Each row is a point. The window is the flat piece filled in between its corners: a triangle in 3 columns, a solid with four corners in 4, and so on. A path goes straight from each point to the next, and from the last back to the first. List the points from which the path goes on through the window.
(in the rows, 128 means zero)

Window (3 x 3):
[[ 94  84 100]
 [156 133 155]
 [146 158 145]]
Path:
(1): [121  92  88]
(2): [116  77  83]
(3): [ 76  86 140]
(4): [133 152 168]
(5): [151 155 129]
(6): [151 127 133]
(7): [143 132 177]
(8): [ 96 106 124]
(9): [120  91 101]
(10): [108  92  74]
(11): [ 74  93 127]
(12): [ 79  97 131]
Through the window after points: 4, 6, 8, 12

Window (4 x 4):
[[ 98  82 165 136]
 [203 160 155 106]
 [120  62 102 136]
 [102 114 134 123]]
Path:
(1): [116  85 164  94]
(2): [ 94  53 138 111]
(3): [ 85  89 124 179]
(4): [165 151 131 162]
(5): [161 108 172  72]
(6): [150 119 158 104]
(7): [162 137 146 166]
(8): [124 108 137 182]
(9): [100 111 132  99]
(10): [113  82 119 102]
(11): [123  97 112 142]
(12): [131 135 144 160]
(13): [133 116 123  70]
(14): [124  94 144 101]
(15): [143 113 146 175]
(16): [106  98 157 169]
Through the window after points: 4, 6, 8, 14, 16

Window (8 x 8):
[[ 92 127 115  68 137 143 152 153]
 [154 151 147  71  75 105 132 106]
 [152 136 139  53  79 179  79  86]
 [164 105 138 106 171 154  83 107]
 [181 200 110 134 132 120 135 131]
 [ 75 149 117  74 178  72  86 149]
 [149 122 161 163 162 188 103 106]
 [126 102 113 124  65  81 110 150]]
Path:
(1): [127 149 100 143 126 108 112  95]
(2): [164 153 148  84 122 143 122 167]
(3): [153 134 158  71 125 165  95 140]
(4): [140 119 117  93 130 147  98  91]
(5): [128 128 114 101 133 159 119  96]
(6): [148 132 159  95 120 157  96 128]
(7): [138 151 161  79 128 142 112 196]
(8): [ 95 127 104  77 137 123 137 114]
Through the window after points: 1, 3, 5, 7

Window (9 x 9):
[[145 146 148 165 110 117 171 163 136]
 [168 151  78  97 107 131 117 149 229]
 [ 73 147 114 139 124 112 117  66 128]
 [ 95  51 130 100 153 114 154 106  91]
 [130 127 165 111 135 127  85 129 104]
 [119 110 101  32 159 165 139 139 144]
 [107 133 149 113 126  79 106 159  44]
 [153 151 146  88 105 108 129  75 162]
 [152 139  98  98  63 152  91 125 105]]
Path:
(1): [ 60  95 199 129  93 112 116 134 107]
(2): [152 142 107  97 161 122 115  73  86]
(3): [179 137  85 140 141 102  84  96 120]
(4): [ 96 129 132  68  94 137 111 110 120]
(5): [ 92  93 150  96  84 108 139 151 141]
(6): [148 136 124 117 176 129 108  64  95]
(7): [146 133 123 114 138 103 127 110  67]
(8): [101 132 134  93  65 131  77 175 116]
(9): [ 92 129 158 102  70 141 142 151 131]
(10): [159 127 101 110 157 118 129 131 111]
(11): [153 123 106 114 174 103 120  99  82]
(12): [102 124 129 116 105 136 134 135 134]
Through the window after points: 5, 7, 9
